Each row is a point. The last column is the point's height on a tilted bowl or saddle (a function of degree 2), plus a little noise. Count its main directions that bend up, bend down and stay straight.
In the rows, zero is written as 128.

Points (11 x 3)
[[ 90 116 118]
 [115 102 140]
 [184  69  83]
 [121 122 115]
 [117 150 101]
 [108 113 127]
 [149 142 101]
 [109 163  92]
 [172 145  88]
 [161 185 135]
 [ 84 161  63]]
Directions: 1 up, 1 down, 0 straight

Points (16 x 4)
[[170  95  92 118]
 [140 117 134 176]
 [137 158 123 152]
 [153 136 140 163]
 [110 188  80  84]
 [177 165 100 101]
 [149 126 122 166]
 [ 62  86 147 136]
 [173 123 165 146]
 [179 106  81  95]
 [111 181 188  90]
 [109 145 136 165]
 [139  90 123 168]
 [120 131 105 161]
 [132 138 190 141]
 [ 95 152 121 151]]
Directions: 0 up, 3 down, 0 straight

Points (42 x 7)
[[ 66  99 108 129 107 137  91]
 [ 84  75 136 131  62 121  41]
 [139 165 101 135  95  58 157]
 [182 172  90 122 122 135  93]
 [142 163 110 125 100 146  86]
 [163 112 120 148  98 165 107]
 [100 155  98 139 104 114 115]
 [187  95 138  82 120 176  88]
 [110 122 165 105 130 170 106]
 [120 191 135 140 172 155 129]
 [116 136  76 120 128 135 134]
 [151  76 125 146 148 167 159]
 [ 96 190 165 114 112  78 181]
 [121 105 114 115  81 134  90]
 [144 133 201  94 140 132 126]
 [ 76  94 130 143  80 100  75]
 [138 137 151 113 138 104 133]
 [137 132 112 158 111 138 110]
 [106 131 147 158 121 156 114]
 [195 191 120 176 162 141 103]
 [149 158  46 150 189 102 139]
 [150 138 164 131 176  79 130]
 [123 142 107 136 134 169 111]
 [114 129 158 121 135 144 124]
 [180 108 146 105 160 177 131]
 [110  98 120 114 124  84 135]
 [101 104 155 155  92  96 102]
 [102 123 112 178  61  95  69]
 [121 120 144 123 141  88 132]
 [137 117 117 159  75 136  86]
 [107 135 137 172 146  91 118]
 [ 85  84 163 175 179 151 119]
 [ 27 146  76 128 105 153 120]
 [154 147 106 105  96 140  91]
 [127 163 167 131 161 141 145]
 [117 106  70 111 149 166 156]
 [ 97 131 139 159  72 180  41]
 [101 141 168 115 200 146 138]
 [113 100 215 159  82 158 118]
 [110 121 169 149 101 136 113]
 [120 138 115 161 125 119 117]
 [179 151  66 133 167 109 146]]
Directions: 3 up, 3 down, 0 straight

Points (68 x 9)
[[111 203 108 105 129 145 103 166  94]
 [112 114 159 105 123 181 165 153 128]
 [121  81 167 126 134 102  93 162 174]
 [106 111 152 144 116  53 135 148 137]
 [192 122 165 162 125  67  97 131 178]
 [ 80 119 102 108 130 113 159 119 131]
 [180  93  78 159 150 136 105  97 174]
 [110 119 102 113 187 159 133  90 147]
 [189 101 101 176 121 104  89 102 177]
 [ 90 138 151 220 152 125 143 137 182]
 [143 104 134 103 128  85 160 141 135]
 [114  78 144 159 140 167 156 117 139]
 [151  94 116  89  90 117  51 124 197]
 [149 198 122 153 133 124 147 108 135]
 [189 163 153 179 136 101  75 123 127]
 [201 175 124 133 116 125 142 153 144]
 [157  97 143 124 104 122 105 108 153]
 [ 63 124 110  98  79 138 170 109 179]
 [129 172 143 158 104  94  78  79 115]
 [154 118 137  87 151 107  96 153 155]
 [144 138 100 134 156 110 105 148 138]
 [128  77 184 131 190 140 192 156 105]
 [164  93 147 130 119 149 169  75 115]
 [138 101 177 115 130 126 131 105 142]
 [152 137 127 119  95 160  83  87 116]
 [ 45 136 105 175 146 115 108  82 200]
 [ 86 119 147 106 152 116 104 155 135]
 [ 62 202 161 102 133 125  90 154 104]
 [114 148 112  90 109 132 138 143 135]
 [ 82  56 157 119 124 157 144 147 154]
 [127 138 126  81 126  80  81 128 160]
 [101 105 136 112 121 111 146 157 126]
 [141 158 126 100 169  91 146 180 113]
 [116 141  14 103  99 113 117 137 197]
 [151 114  84  90 150 167 157  79 136]
 [182 167 138 120 141 141 144 139 132]
 [105 128 154 119 202 126  93 100 169]
 [206 169  69 180 127 107 111  96 164]
 [174  98 144 157 113 102 166  98 149]
 [129 155 144 123 119 135 114 121 122]
 [ 77 136 154 195  98 145  95  92 182]
 [174 151 185  66 127 144 123  96 130]
 [111 120 188 109 155  98  98 166 146]
 [169 154 110 107 113  90 128 140 143]
 [114 169 155 149 100  72 103 114 122]
 [163 124 101  95 116 118 109 119 156]
 [102 159 133 118 112 124 132  87 143]
 [110 111 115 130 184 102 152  70 144]
 [ 48 108 180 115 164 150 128 185 129]
 [ 62  92 147 107  96 206 103 112 205]
 [149 151 107 110  91 151 154 108 145]
 [117 167 141  82 123 212  90 138 110]
 [147 131 123 145 145 121 134 107 137]
 [107 134 168  89  79 161 181 105 165]
 [100 127  90  74 138 127 137 115 155]
 [135 155 119  59 145 101 109 108 164]
 [130 146  96 162  95  96 138 131 140]
 [167  85 134 103  92  91 124 158 185]
 [143  77 162 106 118 199 139 108 120]
 [114 140 148  99 107 100 127 112 144]
 [162 112 145 126 134 146 102 182 139]
 [196 129  54 112 133 113  64 105 196]
 [ 95 110 137 111  92 122 135 124 157]
 [118 149 107 184 193 177 113 125 167]
 [106 150 164 188  70 110 141 172 156]
 [114  75 158 145 207 157 146 141 131]
 [127 137 129 111 132 118  82 147 131]
 [ 82 108 120 144 126 135 118  94 167]]
Directions: 5 up, 2 down, 1 straight
